Each row is a point. Each copy is the shape, with its points in the same order, turned, moved and blurred by noise. Say if it was mirrored as well.
In the rows, 128 means zero.

Shape (7 x 2):
[[128  64]
 [144 157]
 [124  94]
 [122 150]
 [183  83]
 [136 163]
 [150 158]]
Copy 1:
[[194 148]
 [111 117]
 [166 147]
 [111 134]
 [188  94]
 [106 122]
 [108 108]]
Copy 1 is: mirrored
Copy 2, 7 rows:
[[133 191]
 [ 86 107]
 [130 161]
 [110 104]
 [ 74 186]
 [ 91  97]
 [ 83 106]]
Copy 2 is: only turned

Shape (8 x 4):
[[147 122 140 103]
 [ 41 148 120 143]
 [149 162 132 148]
 [152 151 126 125]
 [158 164 147 131]
 [ 95 155 149  27]
 [128  93 156  69]
 [127 141 161 143]]
Copy 1:
[[157 115 123 149]
 [ 84  99 115  45]
 [ 93 106 134 154]
 [127 106 142 147]
 [100  85 132 167]
 [201  57 118  86]
 [197 129 106 123]
 [116 104 100 129]]
Copy 1 is: only turned
Copy 2, 8 rows:
[[112 125 155 106]
 [154 115  40  92]
 [ 93 136 110 154]
 [105 141 126 133]
 [ 82 139 125 136]
 [127 182 131  30]
 [133 114 168  61]
 [ 97 106 108 113]]
Copy 2 is: only turned
Copy 3 (8 x 4):
[[118 135 151 142]
 [111  85  51 113]
 [153 140 106 171]
 [149 141 133 157]
 [147 135 131 179]
 [103  45 170 126]
 [ 77 125 176 118]
 [111 136 106 174]]
Copy 3 is: mirrored

Shape, 11 rows:
[[ 72 129 141 164 186 125  78  79]
 [118  97 168 159 126 139 112  81]
 [136 179  66 115 122 146 159  81]
 [188 132  87 147 117  71 160 106]
 [129 149 129 217 115 155 155 190]
 [ 97  78 125 121 142 129 140 114]
 [ 87 115 122 130 117 112 151 194]
 [100 145 112 186 109 106 106 112]
 [108 166 173 144 136 196 122 133]
 [151  95 137 171 110 148 113 169]
 [ 98 128 139 127 143 159 159 152]]
Copy 1 (11 x 8):
[[206 127 158  54 118  69 137 135]
 [116 134 153  69 134  73 154 138]
 [144 184 122 156  66  70  82 133]
 [ 93 122 174 140  61 125  77 135]
 [126  80 151 189 172  66 124 174]
 [127 126 130  94 138  90 116  86]
 [136  80 118 171 146 107 143  86]
 [157 119 186 139 105  70 150 134]
 [151 144  86 125 154  62 159 178]
 [105 117 155 139 179 123 134 147]
 [137 114  90 135 146  81 127 120]]
Copy 1 is: mirrored
Copy 2, 11 rows:
[[174  76 135 186 187  81  89 117]
 [144  96 145 162 183 113 166 101]
 [153 176 155 140  94 148  96 121]
 [180 171  87 113  93 110 166 119]
 [ 91  73  96 184  59 108 157  99]
 [167  78 142 133 152 141 150 152]
 [132  62  79 157 104 163 145 165]
 [162  99  92 173 127 125 121  79]
 [ 67 102 149 197 145 124 118 130]
 [ 94  74  96 125 124 116 169 106]
 [114  83 136 169 118 142 138 164]]
Copy 2 is: only turned

Shape (14 x 11):
[[140  60  88 149 107 110 178 148 137  95 111]
 [190  87  91 144 114 149 163 123  91 169  85]
 [161 158  94 153 124 174 105  68 109 102 154]
 [ 88 165 144 180 122 108 110 143  93  78 159]
 [178 126  78 106 172 154 110 113 140 125  88]
 [162  95 161 139 113 138 218 174 117 127 131]
 [141 128 140 184  95  87 151 179 141 115 129]
 [169  78  67  93 131 187 111 150 133 181 142]
 [ 67 134 132 182 145  96 170 166 131 118 143]
 [105 167 144 174 109 135  93  82 153  98 151]
 [110 198  65 157 113 129 114  79 154 105 145]
 [ 75 126 169 159 117  93 140 129 123 120 138]
 [168 109  80 149 173 144 103  99 143 156 167]
 [162 152  80  96 141 123  89  75 120 140 171]]
Copy 1 (14 x 11):
[[110 166  89 139  81 155 104 151 124  85  93]
 [ 91 105 137 116 111 178  81  90 132  52  86]
 [ 98  87 188  70 106  99  74 150  93 120 114]
 [ 98 161 156 121 173 111 102 174 107 183 127]
 [106  51 116 114  96 118  45 134 151 102  94]
 [106 152  76  79 125 197 143 106 135 112 114]
 [116 167 106 121 172 130 143 154 134 110  87]
 [ 75  57 141 135  54 132 124  83 160 101  86]
 [134 183 102 142 155 120 107 120 116 176 102]
 [146 130 179  92 145  67 100 165 119 141 140]
 [117 109 148 108 131  32  76 142  72 122 118]
 [149 165 136 140 162 131 118 137 127 154 150]
 [139  62 165 119  86 118  97 124 117 132  61]
 [112  29 164 130 108 100  96 144  83 125 122]]
Copy 1 is: only turned
Copy 2 (14 x 11):
[[ 86  62 137 127 127 140  91 173 147 141  75]
 [ 89  68  60 141 124 112 109 175 132 154 160]
 [141 163  92 137 163 206 108 151 118 133 151]
 [154 142 142 119 194 140 124  99 149  82  88]
 [149 117  84 141  59 168 101 169 125 130 151]
 [ 77  80 132  70 160  82  96 192 138 109 121]
 [100  97 124  96 153  99 103 112 108 104  67]
 [116 106  52  78  75 157 142 164 166 187 148]
 [106 135 141 119 144  92  95 104 179  82  68]
 [151 199 133 141 172 151 111 117 109 134  92]
 [128 181 121 145 133 196  63  81 120 131 120]
 [125 145 168 133 164  88 130 117 150 114  90]
 [ 98 163  67 131  93 181 150 151 147 125 123]
 [117 157 112 129  99 204 153 114 129 138 175]]
Copy 2 is: mirrored

Shape:
[[127 140 134 152  82 179 125  75 131 140  55  86]
 [168 154  82 100 113 142 118 151  63  94 152 138]
 [129 164 110 133  96 109 149 144 148 142 100 160]
 [114 159 135 149 170 124 135 137 109 105 117 157]
 [123 173  93 113 151 143 147 115 156 110 168 151]
 [ 61  84 135 104 102  83 140  71 142 141 104  53]
 [166 151 123 114 164 130 183 103 138 139 165 152]
 [ 62 123 110 112 132 175 129  82  85 197  95  84]
 [176 136  63 130 171 168 106 144  91  84 145 140]
 [121 144 101 154 109 116 220 129 107 120 122 156]
 [158 192 121 160 152  97 173  89 114 140 136 130]
 [175 146 125 111 170 162 166 173 114 116 149 103]
 [164 130 153 113 121 118 125 120 119 129 136 164]
 [ 50 140 182 114 110 164 161  61 113 144 149  49]
 [165 172  86 154 150 155 123 178  96 138 181 113]
 [ 78 165 142  46 135 139 103  65 122 136  59  61]]
Copy 1, 16 rows:
[[ 78  86 113 127 129 149  46 138  69 188 167 141]
 [103 118 156  75 120 116 120 104 102  99  77 120]
 [136 122  81  92  83 159 122 131  87 139 150  93]
 [136 115  92 111 112 150 101 157 135  80 131 138]
 [119 141 142  99 113 129 130 169 153 110 155  82]
 [173 152 124 177 171 152 103 123 110 195 178 185]
 [119 155 159 109  64 133 124 170 126 112 132 114]
 [103 129 102 160 159  74  97 145  61 149 178 165]
 [ 70 127 160  96 131 151 122 145 111  75  58 106]
 [155 130 121  56  79 172 149 161  72 128 145 153]
 [118 171 136  83  82 155  94 134 114  96 173 128]
 [ 60 130 124 103  78 133 159 147 149 122  91 147]
 [152  98 136 129  69 135  96 126 118 105 105 115]
 [134 104 144 143 147  82  99 139 140 190 211 203]
 [ 60 131 146  97  97 121 159  95 123  72 128 109]
 [111 160  81 148 167  85  32 133 131 190 149 155]]
Copy 1 is: only turned
Copy 2:
[[141  77 134  59 146 192 109 105 151 150  93 153]
 [160 115 156 180  74 113 127 128 148 152 179 132]
 [185 128 115 128 122 105 101 150 157 103  87 131]
 [154 104 114 192 165 109 120 127 112 140  98 140]
 [125 115 136 159 144  92 122 197 124 137 137 114]
 [ 88 160 118  88 195 175 116 113 222 177  75 121]
 [ 96 127 135 158 129 105 167 172 121 116 109 149]
 [120 113 110  83 184 137 103 131 180 193 117 220]
 [134  89 169 172  91  75 118 135  95 177 157 136]
 [165 146 160 173 134 138 150 177 152 130  66 148]
 [154 119 133 141 163 114 203 151 126 115 103 129]
 [101 102 194 174 117  90 131 133 131 105 135 168]
 [117 126  91 155 108 123 131 127 123 107 121 132]
 [ 87 116 135 100 230 206 118 141 189 138 159 174]
 [158 132 183 147 136  66 124 127  99 127 175 156]
 [ 92  44  92  86 181 137 104 115 235 166 130 138]]
Copy 2 is: mirrored
